Each row is a point. Each table stands for the endless flat space through its points: a line for two points, a plane for three, and so on. Write the one point that lies in both, or say that there is none.
(in the rows, 128 means zero)

First (2 x 3)
| 148 | 120 | 145 |
| 152 | 115 | 149 |
Second (2 x 3)
| 135 | 107 | 168 |
| 149 | 109 | 158 |
They share: | 156 | 110 | 153 |

First (2 x 4)
| 129 |  91 | 153 | 129 |
| 159 | 121 | 128 | 164 |
Second (3 x 4)
| 162 |  84 | 148 | 159 |
| 153 | 101 | 134 | 144 |
| 133 | 131 | 134 | 148 |
They share: | 147 | 109 | 138 | 150 |

First (2 x 6)
| 104 | 111 |  87 | 134 | 127 | 131 |
| 109 | 101 | 117 | 119 |  97 | 161 |
Second (4 x 6)
| 114 |  82 |  93 |  99 | 116 | 134 |
|  59 |  95 | 108 | 115 | 142 | 151 |
| 121 | 111 | 108 | 128 |  96 | 145 |
|  97 | 129 | 120 | 149 |  99 | 158 |
They share: no point

First (5 x 6)
| 192 | 119 | 112 |  97 | 167 | 125 |
| 157 | 108 | 133 | 102 | 162 | 100 |
| 172 | 100 | 128 | 115 | 152 | 120 |
| 183 | 121 | 121 | 106 | 161 | 123 |
| 140 | 128 | 152 | 117 | 158 | 108 |
Second (2 x 6)
| 163 | 110 | 124 | 111 | 135 |  98 |
| 147 | 106 | 152 | 139 | 143 | 110 |
They share: no point

First (6 x 8)
| 162 |  88 |  91 | 179 | 182 | 119 | 120 | 116 |
| 114 | 101 |  91 | 147 | 175 | 139 | 117 | 155 |
| 125 | 120 | 119 | 154 | 159 | 138 | 131 | 124 |
| 109 |  90 |  99 | 153 | 140 | 117 | 143 | 120 |
| 122 | 103 | 104 | 159 | 158 |  99 | 137 | 135 |
|  95 | 114 |  94 | 136 | 127 | 138 | 117 | 144 |
Second (2 x 8)
| 127 | 113 | 102 | 146 | 162 | 119 | 141 | 118 |
|  97 | 118 |  97 | 151 | 137 | 129 | 116 | 133 |
They share: no point

First (4 x 9)
| 107 | 156 | 114 | 116 | 119 | 123 | 139 | 106 |  87 |
|  88 | 156 |  88 | 109 | 126 | 137 | 130 | 137 | 109 |
| 117 | 134 |  88 | 124 |  87 | 123 | 135 | 128 | 135 |
| 113 | 159 |  81 | 127 | 124 | 137 | 122 | 108 | 101 |
Second (5 x 9)
|  97 | 166 | 125 | 116 | 102 |  96 | 113 | 111 | 136 |
|  78 | 141 | 140 | 123 |  85 |  91 | 126 | 120 | 154 |
| 119 | 146 | 103 | 106 |  94 | 136 | 127 | 131 |  78 |
| 105 | 140 |  91 | 116 | 118 | 109 | 154 | 120 | 129 |
| 109 | 137 |  85 | 118 | 123 | 113 | 153 | 116 | 135 |
They share: no point

First (4 x 11)
| 102 | 134 | 115 | 141 | 168 | 123 | 164 | 148 |  89 | 138 | 150 |
| 103 | 123 | 106 | 136 | 153 | 124 | 150 | 162 | 114 | 128 | 150 |
| 130 | 114 | 140 | 168 | 158 | 140 | 161 | 113 | 112 | 135 | 149 |
| 104 | 152 |  85 | 151 | 140 | 119 | 160 | 148 | 121 | 106 | 162 |
Second (3 x 11)
|  96 | 127 | 130 | 148 | 152 | 135 | 172 | 145 | 140 | 120 | 167 |
| 104 | 139 | 122 | 160 | 128 | 147 | 156 | 145 | 164 | 116 | 179 |
| 105 | 130 | 120 | 153 | 140 | 138 | 158 | 146 | 145 | 119 | 167 |
They share: | 113 | 121 | 110 | 148 | 146 | 129 | 150 | 148 | 125 | 122 | 152 |
